Each row is a point. Each table stands for the endless flat space through its points: a line for two points, a plane for three, and so on. Write the one point that lies in both, or say that there is none.

First, 2 rows:
[[-11 -22 -31  42]
 [ 10 -37 -22  24]]
Second:
[[ 15 -24 -31  28]
 [-15  16 -16  45]
 [ 13 -72 -30  19]]
They share: [  3 -32 -25  30]

First, 2 rows:
[[ 34  15 -18  11 -45  -1 -26  29]
 [ 28  14 -12   4 -39   0 -21  28]]
Second, 3 rows:
[[ 31  -2   6 -31 -30  -2  -4  -7]
 [ 25   5   2  -2 -37  -3   8  16]
 [ 10  24  13  24 -29  20 -34  45]]
They share: no point

First (3 x 11):
[[ 15 -13  -2 -31 -25 -18 -47  51  30 -13  19]
 [ 10 -43  -8 -61 -32 -64 -42   5   4  15 -24]
 [ 22  -4  -9 -22 -13 -13 -32  45  18 -17  11]]
Second:
[[ 15 -24  -3 -34 -19 -40 -41  41  10   1  -2]
 [ 11 -34   7 -28 -15 -56 -49  61   2  13  -4]]
They share: [ 17 -19  -8 -37 -21 -32 -37  31  14  -5  -1]

First (3 x 14):
[[ 22   5 -64 -59  -9 -16  -2  35  67  51 -13  59  46  58]
 [-13 -41 -14 -24 -31 -28  -3   9   9  28 -11  19  17  -1]
 [ 17   2 -64 -64  -5 -22  -5  42  58  57 -22  54  44  51]]
Second, 2 rows:
[[ 11 -16 -41 -40 -19 -30   4  24  43  39 -14  39  23  15]
 [ -7 -28 -27 -34 -27 -14  -8  12  25  33  -6  33  35  33]]
They share: [  2 -22 -34 -37 -23 -22  -2  18  34  36 -10  36  29  24]

First (3 x 20):
[[ -3  -1  20  36  -5 -63  14  59 -35   3  33 -13 -32   2  -4  27  44  43
   -8 -26]
 [ 16  21  -4  50  -7 -47  14  28 -36  20  41 -40  -5 -17   7  20  36  26
   -7  -5]
 [ 10  -7  42  14 -19 -41  34  62 -22  22   9  -2 -13   9  23  -2  38  14
  -31 -29]]
Second (3 x 20):
[[ 11  13  34  39  -7 -26  33  35 -54  19  32 -37 -15  -5  31  25  21   1
  -10 -13]
 [  2  22  -1  64 -30 -34   5  21 -40  10  22 -46 -23 -48  -9  -5  55  36
   18 -50]
 [ 29  13  -6  29 -23 -48  19  37  -2  37  18 -19  17 -13  11 -17  47  23
  -32  -9]]
They share: [ 20  13  14  34 -15 -37  26  36 -28  28  25 -28   1  -9  21   4  34  12
 -21 -11]

First (4 x 24):
[[ 34 -60   5   6  17  -5 -24 -22 -20 -42  21 -16  36  43  26   0  -6 -41
   10  55  21  61  57  31]
 [ 22 -58   7  -3  29  -3 -26 -18  -5 -28  17  -6  27  63  30  -2  -5 -49
   19  51  36  54  66  34]
 [  3  -3 -23   3  26   8 -58 -48   6 -17  -2   3   7  71 -11  12  42 -35
   46  24  36  18  63  23]
 [  9  39 -39  13 -10   4 -61 -69 -20 -23 -16   3   7  37 -54  17  74  -8
   39   8  16   2  38  11]]
Second, 4 rows:
[[ 59 -35 -31   4   1 -37 -17 -17 -39  -9  13 -33  54   0 -26  29  51 -50
  -10  23  19  51  49  -5]
 [ 42 -28 -22  26 -15  -7 -13 -13 -22 -23   2 -20  16  34 -28  25  39 -41
   24  35  33  37  63 -20]
 [ 42 -14 -14 -22   0 -42 -24 -40 -52 -11   7 -10  62  -7 -19   2  43 -28
  -27  18   7  47  22  37]
 [ 28  -7 -11  -3 -40 -11 -43   1 -27  28 -11   5  45   8  10  18  13 -22
  -18  17  35  79  12  22]]
They share: [ 25  -7  -5   0 -16 -12 -20 -36 -35 -25  -4   3  24  27 -21  -2  31 -19
   7  30  21  33  36  22]

First, 3 rows:
[[  6   6   4   2  27   9   7 -30 -12  26  -7  30  -4 -24 -10  11  17 -23
   30 -20  -4 -41 -15 -36]
 [ -5  -2  10  12  27  -1   6 -33 -15  19   2  37  -5 -33  -2   9  17 -19
   22 -16 -11 -30 -19 -37]
 [ 16   1 -17  -9   3  20 -15 -33   6  13  -7  13  -2 -33   1   0   5 -28
   28 -10  13 -48 -31 -49]]
Second, 3 rows:
[[-11 -11  12  23   8 -26  37 -38 -26  29  -2  33   2 -53 -29   6   7 -15
   25 -36  -9 -15   8 -52]
 [  5 -12  29  16  47   9  31 -35 -26  47   6  41 -12 -22 -31   2  14 -37
   34 -15  10 -47 -14 -41]
 [ -9  34 -12  -4  20  -5 -16 -21  -7  -2 -20  34   5 -23  23  34  34   6
   19 -31 -47 -19  -9 -15]]
They share: [ -1   5  13   9  35   2  14 -30 -19  28  -4  38  -5 -24 -11  14  21 -20
  28 -22 -12 -35 -11 -32]

First:
[[ 21  44  -1 -11 -11  15  47 -47  59  13  40 -23  52  33  44  -8 -26  -4
    5  45  32  22  50   4]
 [ -5  47 -26 -15 -12   2  32  -5  46  14  22  12  35  13  10  11 -20  -6
   18  30  41  25  18  13]
 [-45  15 -40 -41 -14   6  44  31  54   2 -20  58  19  21  26  23 -24  26
   14  34  63  -5  28  -3]
 [-49  43 -39 -22 -49  16  16  37  34  20  -3  49  45  -7  -2  49 -22  18
   30  18  64  16   7  -7]
 [  9   8  -4 -26 -11  27  56 -35  65 -23  10   4  37  57  74  -2 -38  44
   -4  42  32 -23  86  -8]]
Second, 2 rows:
[[ 13  12 -21  -4 -29  -8  29   6  35   7   7  16  26  12  25  34 -24   4
   23   4  46 -20  49  32]
 [ 20   3 -17   2 -38 -14  34  14  34  16   4  12  27   5  35  42 -18  -5
   23  -2  54 -27  57  37]]
They share: no point

First:
[[ -7 -47  66 -42  -2  43 -35  -3 -38  21 -56  -4  25 -14 -51 -27 -54  55
  -19 -33 -31  -1  20 -40]
 [ 34 -76 -16 -28  -4  25 -53  21 -25  17 -38  -1 -35  11 -17  29 -24   8
   18  32 -19  17 -29 -70]
 [ 81  -7   4   2 -50  27 -11 -31 -39 -47 -24 -24 -43 -25 -47 -11   5 -45
   -9 -19 -21 -66 -22 -25]
 [ 31 -73  32 -52 -31  59 -17  20 -75   7 -73 -41 -21 -50 -13 -25 -44  31
   20 -26 -52 -20   1 -23]
 [ 99  -7 -26  20 -44   9 -23 -37 -18 -59  -6 -12 -61   2 -47  13  20 -75
  -15   5  -3 -63 -40 -46]]
Second (2 x 24):
[[ 31 -34  16 -23 -32  32 -31   1 -41   3 -42 -20  -9 -26 -52   1 -16  10
   10   0 -34 -26 -11 -43]
 [ 31 -30  20 -14 -29  26 -34   0 -43   6 -43 -28  -4 -30 -60   4 -12   8
   16  -3 -33 -35 -13 -46]]
They share: no point

First, 3 rows:
[[-20  -5  19   2 -39   8  42 -42  26 -28   6  -1   3  -5   5 -36 -16  10
  -30  10  35 -24  16 -52]
 [-30  -5  26  10 -42  16  47 -50  22 -29  -3 -11  12 -15  13 -37 -25   7
  -30   6  34 -33  11 -61]
 [  9   0  -3 -20 -38  -8  22 -27  41 -31  19  28 -14  10  -8 -43   8  21
  -29  22  46  -4  16 -34]]
Second, 3 rows:
[[ -8  -3  -1 -23 -23  10  49 -23  26  -7  26  37   0  15   7 -22 -16   0
  -44   9  54   7   4 -48]
 [-17  -6  -9 -18 -21   7  57 -23  27   1  23  29  -4  17  16 -26 -11  -4
  -46  11  55  10   6 -39]
 [-18 -19 -19  -9 -31 -10  51 -33  34  -9  22   3 -26  11  13 -48   6   6
  -36  19  42  -5  28 -12]]
They share: no point

First:
[[ 32 -12  28 -10  33 -12  19   3  -6  22  24  47  16  28  -9 -38   2  19
  -17  39 -34 -23  34 -13]
 [  3  27  32  13  12 -23  26  40   2  12  33  29  30  14 -25 -16   8  13
  -39  36 -29 -26  48 -15]
 [  7  -3 -12 -27  57 -15  64  11 -47   2 -12  -9 -26  -5 -34 -62   0  21
  -67  59 -14  19  -1 -63]
 [ 35 -13  60  -7  12 -19 -10   8  30  32  33  65  42  42   3 -24   4  17
   -3  20 -49 -46  56  21]]
Second:
[[  7 -12  57  -3   9 -39  52   2  19 -10  18   3  25  -5 -22 -56   3  21
  -37  62 -14 -32  38 -39]
 [ 31   6  -3 -21  51   3  -2  26 -29  44  12  57   1  43 -10 -20   3  15
  -31  14 -50  -2  26   3]]
They share: [ 19  -3  27 -12  30 -18  25  14  -5  17  15  30  13  19 -16 -38   3  18
 -34  38 -32 -17  32 -18]

First, 2 rows:
[[ 19 -18  15  31  13 -47  41 -11  10 -30  30 -53   7  -6  17 -24   6  22
    0  16 -33 -20 -15  24]
 [ 23 -19  13  34  20 -54  50 -21   2 -27  39 -61  12  -1  14 -18  10  23
   -1  16 -40 -18 -14  31]]
Second, 3 rows:
[[  5 -16  23  17   5 -46   8  15  29 -38  35 -48 -14 -16  22 -39 -16  35
   -3  19 -41 -34  -7  22]
 [  4 -21  27  29   1 -44  43  -9  42 -50  13 -39 -15  -1  36 -52  20  25
    2  37 -23 -29 -22  14]
 [  3 -20  27  25   3 -47  33  -3  40 -48  22 -43 -17  -4  33 -50  10  30
    0  34 -31 -32 -17  18]]
They share: [ 11 -16  19  25  -1 -33  23   9  26 -36  12 -37  -3 -16  23 -36  -2  20
   2  16 -19 -24 -17  10]

First (4 x 24):
[[ 41 -18  28  -8 -10 -35  -6  19  21  23 -11 -39 -15  -7 -14  21  48  37
  -27  -6   7 -30 -38  14]
 [ 40  -5  12  -1  17 -10  22   9  12   1 -30 -56 -33   5 -27  26  36  41
  -45 -10  -3 -52  -9  25]
 [ 13  11  21 -24 -35 -86 -13  28  32  18  25 -22 -24 -10   4 -21  54  20
   -1  18 -28  11 -65 -40]
 [ 18 -23  49 -17 -22 -62 -36  47  16  51   4 -21   2 -10   2  -3  38  21
    7  -5  11  -2 -67 -12]]
Second (2 x 24):
[[ 23  17  24 -22  14 -61 -35  22  28  53 -15 -47 -28  20 -35  20  14  -2
  -14   6  28  -6 -68  20]
 [ 19  -1  30 -14   8 -45 -17  32  14  37 -15 -41 -20   8 -19   8  22  16
  -12  -4  10 -18 -48   6]]
They share: [ 17 -10  33 -10   5 -37  -8  37   7  29 -15 -38 -16   2 -11   2  26  25
 -11  -9   1 -24 -38  -1]
